Rows are points. Examples show where two turns around zero, p and q, send a point. Write where each new point lands after one turn and then the other. Backwards means that the second turn is done in reverse. Each puzzle has new turns, and all numbers are rounded.

Turn p:
|   7 | -28 |  14 | => | -14 | -29 |  -2 |
| 21 | 12 | 16 | => |  20 | -10 | -18 |
| -22 | -12 |   8 | => | -6 | -8 | 24 |
|  27 |  26 | -23 | => |   9 |  27 | -33 |
| -37 | -27 |   3 | => | -22 | -10 |  39 |
|   4 |  29 | -18 | => |  13 |  30 | -10 |
Turn q:
|   8 | -14 | -32 | => |  -9 | -29 | -19 |
|  -2 | -37 |  48 | => | -43 |  40 |  14 |
| -29 |  11 |  -2 | => |  20 |  16 | -17 |
|  5 | -9 | -8 | => | -8 | -9 | -5 |
|   6 |  20 | -15 | => |  19 | -17 |   3 |
| 13 | 29 |  9 | => | 21 | -3 | 26 |
Where do these land?
p, then q: |  18 |  24 | -23 | => |  28 | -25 |   1 |
p, then q: |  -3 | -26 |  40 | => | -45 |  12 |  -8 |
p, then q: |  -5 | -33 |  10 | => | -18 |  23 | -19 |
p, then q backwards: | -16 |  14 | -27 | => | -13 |  -3 |  32 |
p, then q: |  6 | 21 |  0 | => |   6 | -18 |  11 |

Turn p:
|   2 |  -3 | -23 |  -4 |  -8 |  -6 | => |   9 |   9 | -10 | -18 |   3 |  -8 |
| -12 |  -7 |  19 |   7 |   2 |  -9 | => | -6 |  0 | 15 | 16 | 12 | -3 |
|  -7 |  -3 |  -8 | -25 |  -9 |  -6 | => | 27 |  6 |  6 | -6 | -2 | -5 |
|  -4 |  36 | -24 |   1 |  -2 |  -2 | => |  -8 |  11 |   8 | -34 | -22 |   3 |
|  -1 | -13 |  41 |  -1 | -13 |   1 | => |   2 | -23 |  15 |  33 |   5 | -13 |
|  7 |  0 | 12 |  5 | 21 |  8 | => | -11 |  -1 |  -6 |  16 |  -4 |  17 |
|  -3 | -10 |  -4 |   7 |   0 |  13 | => |  -1 | -10 |  -7 |  -4 |  12 |   6 |
|  17 |   0 | -13 |  10 |  10 |   0 | => | -11 |   8 | -21 |  -4 |  -4 |   2 |
Turn q:
|  -7 |   8 |  45 | -16 |   1 |  -7 | => | -23 |  23 | -16 |   1 |  -6 | -33 |
|   0 | -17 |   3 | -10 |   8 |  -3 | => |  -4 |  -8 |   7 |   1 |  12 | -14 |
| -5 | 13 | -8 | -2 |  6 |  5 | => |   9 |   4 | -12 |  -2 |   5 |   7 |
| -12 |   8 | -11 |  11 |   7 |  -5 | => | 14 | -2 | -8 | 14 | -1 |  8 |
| -11 |   9 |  -9 |  10 |  -9 |   7 | => |  3 |  8 | -2 |  8 | -1 | 19 |
|  6 | -4 | -6 |  4 |  4 | 18 | => |  10 |   6 |  12 | -10 |   6 |   6 |
| 48 | -1 | -4 |  9 |  7 | -3 | => |  14 | -19 |  15 | -32 | -25 |  -7 |
| -15 | -21 |  -2 |   1 |   1 |  -3 | => | -4 | -5 | 12 | 18 | 13 | -4 |
|  -5 |   6 |  -8 |  -8 | -25 |  -9 | => | -21 |  -7 |  -9 |   3 |  -3 |  18 |
Where do these land?
q, then p: |   7 |   2 |  12 | -10 |  16 |   2 | => |  7 | 20 |  1 |  2 | -8 | -6 |
q, then p backwards: |   4 | -23 |  -9 |  -6 | -28 | -22 | => | -3 | 14 | 27 | 24 | -1 | 20 |
q, then p: | 14 |  3 |  8 | 10 | -2 |  0 | => |   7 |  -7 |   6 |   0 |  -6 | -14 |
p, then q backwards: | -1 | 15 | -6 | -9 | 11 | 14 | => |  11 |  12 | -11 |  10 | -13 |   3 |
q, then p backwards: |  10 | -15 |  -4 |  19 |   9 |   5 | => | -15 |   7 |  10 | -18 | -10 |  -2 |
q, then p: | -22 |   9 |  -2 |  15 |   0 | -13 | => | -22 |  -6 | -11 | -15 |   6 |  -6 |
q, then p: |  12 |  -8 |  19 | -13 |   3 |  21 | => |  10 |  15 |  21 |  10 | -17 |   4 |
p, then q: | -24 |  17 | -17 |  -6 | -10 |  -6 | => | -19 |   7 | -15 | -18 |   4 | -18 |

Turn p:
|   3 | -13 | -17 |  18 |   7 |  18 |  -4 | -11 | => |  24 |  -7 | -12 |   0 |   4 |   0 |  23 |  -2 |
|  -3 |  15 |   1 | -18 |  -8 | -17 |  22 | -16 | => | -18 | -14 |  18 |  19 | -12 | -14 | -10 |  -2 |
| -10 |  -5 | -19 |  -1 |  26 | -10 | -18 | -16 | => |  22 |   2 |  18 |   2 |  16 |  -3 |   8 | -26 |
|  14 |  14 | -12 |  17 |  -4 |   2 |   6 |  19 | => |  11 |   8 | -23 |  12 |   2 |  -5 | -14 |  13 |
|   6 | -25 |  18 |  -3 |   3 | -19 |   6 |   2 | => | -11 |  20 |  18 |   4 | -11 |  16 |  13 |   6 |
| -26 |   4 |  19 |  -7 | -17 |  -2 | -13 |  14 | => | -23 |  -1 |   8 | -24 |  18 |   3 | -11 |  11 |
|  14 | -16 |  -6 |   1 |   0 |   0 | -17 |  -9 | => | 11 | -2 | -1 |  4 |  2 | 23 | 10 | -9 |
| -3 | 10 | 22 |  8 | -2 | 11 | -5 | 11 | => | -17 |   9 | -17 | -15 |   4 |  -3 |  -2 |   2 |
|   4 |  17 |  -6 | -15 |  -5 |  16 |  23 |   7 | => |   0 | -14 |  -8 |  -2 | -23 | -17 | -17 |   7 |
Turn q:
|  17 |  48 |  -2 |  10 |   5 |   3 | -15 |  -7 | => |  -2 |  32 | -36 |   6 | -14 |   2 |  21 |  -3 |
|  12 | -12 |   5 |  -3 |   8 |   7 |  11 |  21 | => | -7 |  8 | 21 | -4 | 14 | 11 |  3 |  9 |
|  13 |  13 | -12 |  -1 |   4 | -11 | -30 |  -6 | => |  10 |  19 |  -9 |  -6 | -26 |   5 |   2 | -17 |
|   2 | -11 |  -3 |   0 |   2 |  16 |  18 |  -5 | => | -13 | -12 |   2 |  -5 |  20 |   4 |   2 |  -3 |
| -21 |  -9 |  -5 |  13 | -12 |  -2 |  13 |   8 | => |   5 | -18 |  -2 |  10 |   9 |   5 | -18 |  15 |
|  12 |   5 |  14 |  -9 |  -5 |   1 | -12 |   0 | => |  -9 |   8 |   6 |  -1 | -16 |  -6 |  12 |   1 |
| -15 | -11 |  -2 |  -8 |  -2 |  17 |  -7 |  13 | => | -15 |   2 |   9 |  -3 |   2 |  -4 | -24 |   4 |
|  14 |  -2 |   0 |  -7 | -10 | -10 |  16 |  -9 | => |   5 | -15 |   1 | -12 |   1 |   3 |  19 |   4 |
|  15 | -13 |  15 |  10 |   4 |  -8 | -10 |  -9 | => |   2 |  -3 |  16 |  13 | -10 |   5 |  14 | -15 |
| -48 |  -7 | -10 |  -6 |   7 | -14 |  16 |  -7 | => |  25 | -19 |  -7 |   0 |  21 | -26 | -30 |   3 |
Where do these land?
p, then q: |  19 |  -5 | -15 |  10 |   5 |  16 |  -5 |  -6 | => |  -6 |  -8 |  -6 | -13 |   5 |  24 |   9 |  -8 |
p, then q: |   6 |   5 |   0 |  20 | -19 |   4 |  -6 |  -2 | => |   3 |   6 |  -1 |  -3 |  16 |  15 | -17 |  -5 |
p, then q backwards: |   8 | -20 |   7 |  -5 | -19 |  -3 |   1 | -15 | => |  21 |  -9 |   7 |  14 | -18 |   3 |   5 |   3 |
q, then p backwards: | -18 |   8 |   0 | -13 | -15 |   2 | -11 |  22 | => | -2 |  7 |  3 | -8 | -9 | -1 | 20 | 28 |
q, then p: | -8 | -2 | 11 | -6 |  9 | 14 | 13 | -7 | => |   1 |  15 |  16 |   2 |   5 | -10 |   6 |  -7 |
q, then p: | -27 |   6 | -16 |   3 |  29 |  -3 | -18 |  17 | => |   1 |   2 | -19 |  10 |  22 |  10 | -18 | -34 |
p, then q: |   3 | -13 |  37 | -28 |   5 |  -2 |   0 | -10 | => | -18 | -24 | -11 |   2 |  -2 | -34 |  -7 |  13 |
q, then p backwards: |  10 |  14 | -14 |   4 |   1 | -10 |   4 | -14 | => |  11 |  -6 |  -2 |  10 |   7 |  20 | -10 |  -3 |
q, then p: |   6 |   6 | -10 |  15 |   4 | -18 |  22 |  14 | => |  17 |  12 | -23 |  -4 | -21 |  -1 |  -4 |  -2 |
